Each row is a point. Each copy is the shape, with its points in the same order, stretched, turned, moved and blurred by noise. Is it also mirrored, or only turned?
In the rows, 128 means zero.

Shape (6 x 2)
[[140 187]
 [134 177]
 [143 170]
 [ 86  85]
 [126  71]
 [173  81]]
Copy 1 (6 x 2)
[[161 168]
 [151 156]
 [149 149]
 [ 56 136]
 [ 82  87]
 [123  74]]
Copy 1 is: only turned
Copy 2 (6 x 2)
[[153  64]
 [132  62]
 [145  79]
 [ 63 147]
 [ 95 186]
 [152 188]]
Copy 2 is: mirrored
Copy 3 (6 x 2)
[[125 165]
 [117 163]
 [134 159]
 [ 83  59]
 [129  63]
 [175  71]]
Copy 3 is: only turned
Copy 4 (6 x 2)
[[ 82 158]
 [ 92 157]
 [ 91 152]
 [176 112]
 [157  92]
 [118  77]]
Copy 4 is: mirrored

Shape (7 x 3)
[[ 84  76 107]
 [148  84 122]
 [161 101 124]
 [ 78  93  92]
 [ 72 152 107]
 [144 149 120]
 [109 136 213]]
Copy 1 (7 x 3)
[[176  64 140]
 [187 127 166]
 [173 146 167]
 [162  67 114]
 [100  82 110]
 [119 151 142]
 [ 91 109 245]]
Copy 1 is: only turned
Copy 2 (7 x 3)
[[ 53  88 141]
 [111 100 103]
 [136 125 104]
 [ 42 110 148]
 [ 69 162 179]
 [136 162 128]
 [170  93 193]]
Copy 2 is: only turned
Copy 3 (7 x 3)
[[ 86  97 191]
 [135  93 155]
 [146 102 141]
 [ 68 109 183]
 [ 79 161 170]
 [130 145 132]
 [184 182 200]]
Copy 3 is: only turned

Shape (11 x 6)
[[146 108 163 108 140 126]
 [124 179 147 200 115 107]
 [171 132 129 173 184 182]
 [153 159  66 160 140 149]
 [119 118  56 169 111 154]
 [144 129 161 180 188 124]
 [131  81 105 156  85 164]
 [182 111 149 131 152 215]
 [184 121 105 128 114 134]
 [158 105 228 207 119 114]
 [178 178 172 159  55 158]]
Copy 1 (11 x 6)
[[178 106 125  93 105  96]
 [ 93  91 166 173  89 134]
 [187  74 173 155 170 100]
 [125 119 111 187 176  96]
 [120 100  88 181 182 164]
 [142  76 190 118 139  86]
 [140  64  73 150 128 168]
 [245  97 129 158 144  99]
 [146 113  92 157 130  77]
 [133  22 184 119  22 122]
 [156 112 138 189  26 129]]
Copy 1 is: only turned
Copy 2 (11 x 6)
[[144  92 118 120 145 144]
 [112 163 179 143 128 126]
 [126 145 110 182 175 176]
 [118 165  92 173 118 120]
 [ 80 143 100 170  87 145]
 [132 115 152 174 179 148]
 [ 90 114 113 147  84 188]
 [130 137  87 143 167 207]
 [159 128  97 146  98 143]
 [139 102 212 147 147 206]
 [143 186 150  94 105 178]]
Copy 2 is: only turned
Copy 3 (11 x 6)
[[151 152 124 115 117 112]
 [ 70 153 150 213  80 158]
 [130 187 119 136 158 194]
 [ 72 144  65 152 140 179]
 [ 49  94  98 132 166 170]
 [146 182 146 185 146 146]
 [ 89  74 138  89 142 169]
 [141 178 125  60 135 194]
 [124 117  77 110 111 168]
 [163 135 220 172  79 168]
 [ 80 144 147 119  13 201]]
Copy 3 is: only turned
Copy 4 (11 x 6)
[[138  99 143 122 144 149]
 [112 206 149 145  72 132]
 [163 174  94 124 145 212]
 [148 195  73 131 148 113]
 [131 171  38 140 113 118]
 [111 153 153 153 139 203]
 [155 122  56 131  90 140]
 [196 118  84  84 149 207]
 [188 127 103 148 135 123]
 [143 119 175 168  50 214]
 [200 168 156  90  47 132]]
Copy 4 is: only turned

Shape (13 x 9)
[[163 141 105 117 133 177 123 159 174]
 [ 82 163 142  66 146  32 120 142 155]
 [151  99 162  82  57 138 116 126 189]
 [196 101 112 160 163 116 142 114 133]
 [163 158 136 105 107 187 160 105 166]
 [113 177 155 185 211 107 113 113  75]
 [114 152 117 187 153 131 114  97 152]
 [108 138 125 154 228 110 134  73 140]
 [107 125 120 175 174 120 230 134 113]
 [151 106  84  98  87 168 106 115 131]
 [ 62 156 162  69 169  90 112 166 152]
 [ 98 107 161  91  94 143 115 168 177]
 [108 122 152 154 214 113 151  90 103]]
Copy 1 (13 x 9)
[[148 190 165  74 113 153 171 169 121]
 [116 116 117  57 229  80 110  90 180]
 [115 122 180  53  79 148 119  97 196]
 [177 124 141 145 108  94 164 106 108]
 [ 84 161 151  86  57 138 165 127 117]
 [120 178  91 212 201  78 119 111  84]
 [142 163  68 159 141 147 141  97 142]
 [141 124  90 149 190 131 174  66  79]
 [122  82  90 174 137  66 218 165 122]
 [146 123 130  73  73 179  95 158 109]
 [ 95 151 152  93 249 132 127 124 167]
 [115 130 168  81 144 158 127 131 196]
 [126 113 115 201 183 106 166  81  81]]
Copy 1 is: only turned
Copy 2 (13 x 9)
[[156  99 110 103 168 181  72 140  93]
 [ 38 129  85 108 106 119 145 169 150]
 [125 116 139 102 121 122  35  75 166]
 [163 134  96 156 197  97 107 129 114]
 [144 122 124 148 145 207  76  70 114]
 [114 199 118 192 123 128 165 197  44]
 [159 143  84 193 124 136 101 178  90]
 [ 98 134  73 213 164 121 138 162  61]
 [134 109 175 216 184 158 165 173 119]
 [178  80 111 106 104 130  94  81 109]
 [ 28 125 127 103 119 139 116 181  98]
 [100  97 161 100 124 138  63 138 128]
 [102 150 124 205 163 113 147 149  66]]
Copy 2 is: only turned

Shape (14 x 11)
[[ 92 119 127 125 108 160 114 131 183  93 169]
 [140 111 172 109 113 136 118 108 182 152 151]
 [107 150 143 126 146 144 117  80  67  79 129]
 [ 71 122 181  55 113 145 168 199  91  49 132]
 [124  95 105 122 110 157 116 105 162 122 148]
 [165 117 125 106  86 156 144  91 171 119 120]
 [116 107 149 173 106 101 125 108 109 121 132]
 [116 103 155 176 155 109 138  87 100  91  95]
 [115 114 132  65 132 108 166 107 189 122 153]
 [103  74 109  94 122 149 131 107 170 162 184]
 [110 120 117 118 133 111  77 129  84  72 144]
 [ 64  98 165 149 152  95  93 123  92 121  69]
 [ 99 149 112 108 101 139 127 138 148 140 146]
 [108 138 138  78 158 148 141 200 116  99 146]]
Copy 1 (14 x 11)
[[126 100 106 135 143 146 132 171 177  71 140]
 [164  85 144 122 110  91 127 145 189  95 156]
 [ 78 125 169 130 185 121 137  78 107 105 110]
 [ 45 155 195 144 103 155 137 138 185  62  61]
 [150  88 122 149 132 142 116 146 136 103 136]
 [167  86 119 135  91 126 113 106 150  89 145]
 [114 115 141 184 148  98 140 111 150 122 153]
 [111  89 149 191 188  97 129  67 144 123 110]
 [116  48 116  99  91  94 126 143 163  90 102]
 [147  62 139 129 120 138 118 183 141 122 142]
 [ 88 150 153 153 163  99 137 122  97  90  94]
 [ 78 135 170 177 195  81  85 107 161 141  95]
 [102 134 120 113 115 133 123 159 153 124 134]
 [103 161 163 129 118 143 151 145 165 115  55]]
Copy 1 is: only turned
Copy 2 (14 x 11)
[[107 159 132 120 103 117 130 146 168 134 182]
 [109 113 164 128 122 133 141 110 158 176 152]
 [129 115 119 111 178 151 133 130  99  69 154]
 [167 130 137  92 160 131 105 249 109 135 172]
 [104 115 112 133 103 117 145 120 141 128 164]
 [151  79 140 124  95 142 161 117 173 117 150]
 [108 131 143 151 160 108 169 114  94 134 108]
 [102 100 142 161 189 143 157 144 111  86 108]
 [126  91 112  96 130 128 121 148 199 170 138]
 [ 83 113  91 125  97 124 144 108 149 172 167]
 [125 141 119 128 156  97  93 131  86  88 166]
 [ 65 129 166 132 163 128 123 158  69 103  80]
 [144 153 111  86 107 132 130 128 157 147 137]
 [163 146 115 129 143 170  74 189 138 143 159]]
Copy 2 is: only turned
Copy 3 (14 x 11)
[[132 126 180 115 157  85 143 160 151 154 176]
 [141 125 159 148 169 117 101  95 147 188 124]
 [ 81 175 159 147 139 114 136 157  82  84 112]
 [ 74 139 133  25 188 158 159 185  79 113 167]
 [150 120 169 129 119  99 123 133 135 136 152]
 [153 134 165 141 139 152 108 114 161 126 129]
 [ 90 141 119 187 116 125 134 122 110 158 155]
 [ 47 127 133 185 121 132 146  92 103 101 136]
 [177 126 143  99 190 106 146  88 144 145 143]
 [187 120 170 103 127  76 137 109 117 172 148]
 [103 131 126 135 139  94 116 176  71  96 160]
 [ 26 121  83 138 103  97 109  94 100 112 128]
 [147 143 129 114 135  93 138 166 146 158 131]
 [111  91 135  67 174 112 162 187  94 128 126]]
Copy 3 is: mirrored

Shape (17 x 12)
[[122  87 151 143  79 150 148 116 129  93 147 162]
 [ 65 101 146 132 121 126 145  93 119 132 129 126]
 [ 80 137 117 139 101 129 146 114 155  88 110 127]
 [135 150  91 137 134 186  87 147 129 182  89  97]
 [ 90 103 128  99 149 138 144 111 129  99 148 156]
 [119 147 105 114 116 156 101 191 190 197 120  91]
 [ 79 113 171 124 112 109 152 131 100 115 129 158]
 [149 119  64 113  96 108 117 171 111 143 162 113]
 [118 142 122 142 145 177  74 184 162 162 150 101]
 [105  99 150  95 111 148 181 102 142 129 127 141]
 [151 203 126 130 136 140  95 157 162 168 116 122]
 [ 71 111 142 128  84 130 122 105 136 146 127 160]
 [137 160  71 133 129 157  81 141 171 199 167 122]
 [154  95 128 133 120 100 112 117 142 143 144 108]
 [132 104 107 128 108  89 110 129 145 103 145 103]
 [ 77  96 146 176 132 141 207 114 125 135 153 151]
 [135 131  84 140 150 142  84 177 178 183  93 148]]
Copy 1 (17 x 12)
[[ 73  92  81 132  85 134 110  91 100 137 153  94]
 [ 93 156 112 108  99 149 140  96  75 181 129 128]
 [119 160 111 117  84 161  88  70  93 131 130 151]
 [221 127 125 123 147 147  86 155 120 121 111 109]
 [ 84 140 107 133 111 156 107 125  98 160 152 153]
 [249 141  81 132 114 150 101 127 171 151 152 120]
 [ 61 144 121 113  65 134 134 119 118 179 123 123]
 [166 138 106 164 107 111 156 166 129  82 169 122]
 [212 138 110 168 137 133  91 130 159 157 155  82]
 [ 87 112  77  99  90 187 120 111 103 162 147 142]
 [184 155 131 118 150 142  81 133 202 111 118 125]
 [103 150  84  93  94 112 113  91 101 175 138 118]
 [209 165  75 148 180 117 102 133 152 104 150 100]
 [142 104 115 137 140 116 170 105 127 129 150 138]
 [142 128 127 148 113 118 155  94 115 115 169 157]
 [ 68 146  63 150  85 170 130  93  75 162  86  89]
 [232 124  86 144 145  97  75 131 154 135  99 149]]
Copy 1 is: mirrored
Copy 2 (17 x 12)
[[ 79 165 106 155 120 119 122 165 134  87 141 168]
 [ 91 145  78 148 116  99 169 144 103 141  96 142]
 [133 140  82 151 135  63 132 154 133 110 107 138]
 [166  69  88 171  82 128 115 106 138 150 137 170]
 [118 147 103 107 117 127 133 151 101 106  89 135]
 [166  81  68 113 108 146 139 134 169 165 178 157]
 [ 65 140 114 135 135  98 132 168 116 156  95 152]
 [128 125  92  88  72 111  88 116 147 137 154 132]
 [126  73  69 127 106 166 121 158 150 139 153 123]
 [130 177 109 142 126 127 160 145 113 126 126 171]
 [156  74 107 151 160 135 100 101 163 153 128 127]
 [ 82 135  77 134 131 103 141 141 138 124 110 180]
 [151  92  51 107 120 160 103  85 150 116 159 126]
 [104 121 115 126  99 131 164 103 140 112 131 118]
 [111 125 105 108  95  97 148 128 154 105 117 104]
 [ 79 167  76 164 141  94 147 174  65 136 160 142]
 [145  38  98 105 105 124 118 115 139 122 156 173]]
Copy 2 is: only turned
Copy 3 (17 x 12)
[[ 88  69 152 101  96 153 181  97 156  80 142 117]
 [ 99  81 159  68 121 103 120  85  95 120 134 116]
 [110 103 171  67 126 144 120 134 150 137 152  93]
 [157 132 126 146 188 195 114 123  71 167  95 118]
 [119 108 151  85 151  96 124 100 159 100 116 145]
 [169 115  96 122 198 173 151 184  76 151 129 134]
 [ 97 105 179 107  92  98 162 113 111 103 135 126]
 [132 165  81 140 127 147 143 156  97  86 124 118]
 [155 118 133 147 214 182 143 140  97 111 142 143]
 [133  73 133  61 118 109 155  96 129 119 118 133]
 [186 148 132 176 164 152 150 167 114 167 144  97]
 [ 80  68 153  96 124 116 152 121 115 125 121  94]
 [140 132  72 148 211 150 139 138 110 139 133 104]
 [133 104 105 136  98 119 113 129 105 111 153 131]
 [130 118 124 113 101 126  97 152 123  97 157 114]
 [ 64 102 133  47 125 109 180  59 106 111 178 152]
 [118 143 102 157 184 157 127 187 118 179 116 161]]
Copy 3 is: mirrored
Copy 4 (17 x 12)
[[123 169 127 176  82 156 125 168 128 130 155 159]
 [120 131 128 177 127 126 162 139  95 134 100 125]
 [107 133 144 154 112 106 177 113 121 100 115 158]
 [ 68 146  82 101 151 117  98  48  87 124 108 148]
 [120 112 122 144 128 125 172 155 114 135 155 135]
 [ 49 119  91 113 167 171 127  58 185 115  81 116]
 [125 147 165 150 131 123 136 180 126 147 116 109]
 [119 104  65 115 124 110 106 116 194 166 108 179]
 [ 61 108  99 125 158 131  82  72 160 117 139  94]
 [121 167 100 156 120 171 190 158 116 122 112 135]
 [ 92 164 140  73 162 121 120  30 158 129 132  93]
 [ 90 137 164 178 106 139 162 120 122 155 106 149]
 [ 85 117  89 136 163 130 130  16 175 155 130 137]
 [160 110  99 134 111 159 105 118 141 142 120 140]
 [146  86 108 126  92 126 124 126 157 137 116 155]
 [150 171 100 222 179 136 148 160 119 101 119 127]
 [ 81  98 119 104 190 157  99  60 140 131 123 175]]
Copy 4 is: only turned

Shape (18 x 12)
[[117 153 112 156 101 112  71 138 151 105 180  77]
 [109 135 147 159 125 125  82 125 117 145 156  73]
 [126 127 111 121  99 134  37 135  87 118 166  66]
 [129 118 167 109 100 123 132 139 141  97 111 117]
 [125 107 119 115 136 153 126 132 159 106  86 146]
 [111 120 117 157 130  92 134  68 122 117 115 135]
 [ 94 126 113 164 140 145 126 103 102 133 185 125]
 [ 90 137 132 122 133 115 163 117 147 111  67 138]
 [149  97 130 119 185 138 116 155 163 110  77 126]
 [133 139 136 177  97 113  47 126 106 137 171 126]
 [114  95 145 122 129 147 150 154 139 125  88 124]
 [114 116 146 136 167 155 111  94 106 100 138 121]
 [ 84  91 118 133 153 109 100 130 104 133 144 127]
 [160 158 133 103 133 114 142 185 128 100  93 117]
 [109 141 127 117 124 154 117 146 132  98  90 142]
 [161 102 113 109 111 139 117 153 133 123 125  98]
 [123 155 137 115 116  91  65 121 144 132 197 115]
 [117  87 133 145 153 111 124 154 130  75 131 124]]
Copy 1 (18 x 12)
[[151 128 131  35 104  79 100 140 154 168 149 116]
 [132 111 143  48 156 119  87 165 119 146 178 136]
 [122  86 149   7 119 122  85 172 102 163 108 118]
 [127 126 160 138 163 128  99 130 146 117  80  97]
 [112 150 135 135 140  89 128 143 116 100  59 134]
 [101 126 123 148 110 101  80 103 103 107 158 129]
 [154 107 139  81  99 118 124 137 109 107 175 185]
 [ 77 151 112 176 162 126 118 130 151  82 101 135]
 [105 146 135 115 186  79 147 144 103  93  84  94]
 [149 117 178  42  89  82  91 178 110 146 179 109]
 [129 127 128 139 177 134 129 162 120  94  75 126]
 [114 131 170  90 152 114  98 124 101  80 131 157]
 [118  65 131  97 122 103 109 159 108  80 148 140]
 [ 92 158 132 118 171 140 173 130 155 113  80  69]
 [ 95 153 151 111 141 119 130 161 144  94  63 142]
 [141 109 123  94 146 125 138 138  98 151  75  98]
 [125  81 171  82 107  63 104 120 155 154 166 126]
 [143 110 137  98 136  96 118 129 125  69 108  88]]
Copy 1 is: only turned
Copy 2 (18 x 12)
[[ 95 131  77 168 121 157 178 157 173 151 108 161]
 [118  97  93 145 134 136 163 162 147 172 138 122]
 [141 110  46 161 108 187 179 169 164 127 165 126]
 [113 107 126 130  84  99 160 104 141  96 149 154]
 [113 132 103 106  79 112  93  76 137 111 134 137]
 [104 116 152  94 141 143 121 124 108  99  95 122]
 [142 108 155 161 143 182 127 114 140 154 103 107]
 [ 83 135 136  90 115  89 123  60 114 113 137 132]
 [105 146  86  97  78  69  67 114 160 116 158 120]
 [105  94  82 178 100 168 162 179 120 130 105 125]
 [128 115 122 108  82  88 128  76 142 122 141 111]
 [130  88 138 120 124 150  94 119 150 123 155 133]
 [139 105  85 151 146 123 109 108 135 105 124  94]
 [ 82 183 130 132  59  89 157 118 142 109 182 123]
 [ 95 128 103 122  78 123 124  73 137 117 155 134]
 [146 150 102 127  71 132 150 131 154 115 148 120]
 [108 126  74 199 145 147 155 163 121 125 137 170]
 [111 109 121 137  99  97 112 112 179  78 116 116]]
Copy 2 is: mirrored

Shape (17 x 12)
[[ 89 140 121 140 171 105  91 174  72 146 173 103]
 [113 135 111 107 176 147 123 117 176 183  59 167]
 [177 115  47  89 105  65  97  91 137 135 104 152]
 [105 109 110 165  54 144  81  86  73 112 116 120]
 [139 162 119 111 117 104  91 177 138 179 146 129]
 [161  57  60 158 141  56 152 180 165 106  61  94]
 [125 145  99  97 137 157 184 185  80  59 178 191]
 [125 171 167 178 122  46 101 146 193  96  64  90]
 [206 139  57  82  97  50 128 182 111 166 187 116]
 [118 104 117 187  91  88 153 115 177 104 172 115]
 [151 179 112 102  81  95 197 129 109 124  62 148]
 [187 157 127 173 147 112 118 177  75 182 153 135]
 [ 81 142 168 149 108  92 127  79 134 159  87 142]
 [ 93 181  44 147 101 145 101 125 140 164  82 192]
 [194 113 132 172 122 152 189  73 106  78 147  69]
 [110 121 153  54 156 172 183 180 140 103  63 117]
 [136 149  58 109 141 159 199 168 161 111 187  91]]
Copy 1 (17 x 12)
[[102 148 158 124  66 129 141 182 150  52 205 138]
 [144 168 137 143 200 109 131 131 121 176 109 106]
 [156 135 167  91 195 183 162  68 120 135  94 177]
 [144  73 158 136 125 146 109 125  75  74  87 186]
 [172 143 130 111 149 131 107 145 162  96 161 151]
 [100  96 178 128 115 164 225 147 187  96  83  99]
 [ 78 127  79  63 120 170 141 182  94  80 136 165]
 [166  66 120 167  56 201 174 183 140 151 130  81]
 [161 140 144  44 159 151 143 104 197  54 165 179]
 [151 104  83 138  64 141 170 134 150  95  97 152]
 [181  72 105  82 172 169 168 148  80 135  95 111]
 [165 158 171  58  79 109 105 192 158  62 148 127]
 [183  98 116 154 116 118 148 143  89 164 124 146]
 [181 186 134 144 185 164 127 160  84 115 104 140]
 [128  80 128  70  55 113 140 103 108  81  60  84]
 [ 88  67  96 127 197 132 132 153 110 151 117  84]
 [115 156  72 107 118 127 156 132 163  48 125  87]]
Copy 1 is: mirrored
Copy 2 (17 x 12)
[[ 61  86  96  84 150 130 117 140  93 170 139 107]
 [162 106 120  80 174 146 158 173 159 116  16 164]
 [142  83 137 164 125 100 147 140  71 100 169 168]
 [135  96 204 162 127 124 123 145  60 117 177  48]
 [129  34  80 101 163 157 177 142 151 153 140 128]
 [ 72 212 142 147 136  95 140 115 144 135 173 169]
 [112  94 128 129 158 209  69  63  75  97 129 124]
 [ 29 101 117 128 154  66 203 106 196 186  96 139]
 [129  51  61 166 138 135 146 126 107 121 235 148]
 [139 201 112 155  88  83 168  59 124 139 156  65]
 [126  67 136 208 198 154 122 136  89  93 108 149]
 [ 75  62 101  83 192  81 100 161 124 105 151 107]
 [169 115 133 152 176 101 135 148  97 150  49 104]
 [120  56 170 104 186 188 206 162  73  72 115 109]
 [ 84 196 118 175  71  37  71  95 139  87 142  59]
 [142 107 117 148 170 218  88 126 188 144  30 172]
 [ 97 168  59 142  69 193 162  77 156 110 148  93]]
Copy 2 is: only turned

Shape (15 x 12)
[[126  86 106 110 137 107 171 222 128 124 174 183]
 [114  80  95 139 141  95 164 144 124 124 216 146]
 [134 145 129 114 141 132  84 159 153 150 106  77]
 [167 127 122 110  75  78  86 103 142 186  99 109]
 [178 162 140  96 211  92 201 146  80 110 159 149]
 [113 118 132 123  64 106  97 136 173 131 121  93]
 [140 165 119 163 188 149 178 168  57 138 170 212]
 [100  83 140  93 127 107  59 110 110 160  65  98]
 [107 121 117 134  86 107 105 100 139 105  69  83]
 [178 122 115 152 220 123 191 135 142 140 116 183]
 [160 105  44  97 137 140 137 152 120 104 178 155]
 [159  88 174 104  89 154  91  98 151 130 121  98]
 [109  87  75 136 133 131 156 164 132 162 212 106]
 [114 159 113  83 187 150 223 140 108 160 139 191]
 [107 142 143 100 129  98  54  92 176 132 118 130]]
Copy 1 (15 x 12)
[[176 130 138 185 130 156 158 249 107  96 156 112]
 [117 152 171 150 170 149 174 217 143  65 170 136]
 [203 123 112  92 113 126  97 140 169 180 115 131]
 [180 143 166 126  50  84 120 108 133 195 121 171]
 [ 77 170 181 168 157 158 212 206 168 192  57  78]
 [216 154 107 109  91  78 110 126 138 101 134 151]
 [ 43 150 178 195 144 221 126 221 158 144 102 119]
 [153  84 111  27  61  96 106 144 135 144 123 144]
 [163 152 102  75  72  82 115  87 142 112  98 106]
 [ 82 144 104 170 173 169 183 151 147 190  97 112]
 [153 115 185 176 155 189 157 153 139  91 102 158]
 [157 124 105  94 118  57 105 124 187 112  60 183]
 [124 113 160 158 153 151 135 185 151  79 205 135]
 [ 98 147 117 191 100 223 190 146 192 171 107 110]
 [207 173 111  38 119 106  96 134 163 170 102 193]]
Copy 1 is: only turned
Copy 2 (15 x 12)
[[ 90  82 213 105 124 144  56 175  72  95 129 160]
 [118  80 166 139 132 158  93 140  93  24 131 172]
 [135 129 141 147  82 103 150 161  92 136 129  60]
 [166  84  93  67 118  65 169 102  89 121 115 101]
 [127  88 110  89 140 243  55 186  48 109 192 120]
 [129 126 139 114  73  88 167 106 102 110  64 127]
 [108  95 114 150 166 162  33 162  60 129 220 182]
 [181 177 148  84 102  74 168 129 143 113 152  64]
 [118 186  88  94 104  98 181 122 130 110  86 103]
 [123  97 128 133 200 208  78 185 102 152 148 112]
 [100  70 128 116 130 125  34 134 101  47 104  95]
 [180 149 140 126 102 130 149  64  71 118 102  60]
 [ 82  69 184 172 120 110 113 129  95  28 144 137]
 [ 69  94 157 100 143 202  48 114 124 161 214 144]
 [209 130 121 126  61 123 145 107 148 130  90 107]]
Copy 2 is: only turned
Copy 3 (15 x 12)
[[ 87  48 135 154 178 123 157 169 120  54 121 135]
 [ 67  53 143 163 131 140 175 160 151 106 128  78]
 [163 144 105 128 160 102  60 110 123  76 147 131]
 [167 127 160  94 210  94  96  87 153  95 139 116]
 [109  93 169 236 120  70 177 159 104 108 197 131]
 [168 116 139 106 158 122  74 105 158  80  89 131]
 [120  72 113 200 154  96 199 209  80 133 168 125]
 [134 127  86  89 182  45  92  85 193 117 125 129]
 [176 153 121 122 143  85  74 137 191 101  89 109]
 [ 86 105 146 178 142 102 174 225 160  97 195 140]
 [ 94  98 130 152 134 127 211 145 122  54 136  78]
 [172 102 118 104 146 118 113  76 189 101 125 151]
 [ 91  36 116 113 126 147 145 151 133  81 157  64]
 [ 95  64 142 129  86  52 219 198  93 108 165 135]
 [119 176 120 102 147 113 112  84 138 125 110 153]]
Copy 3 is: mirrored
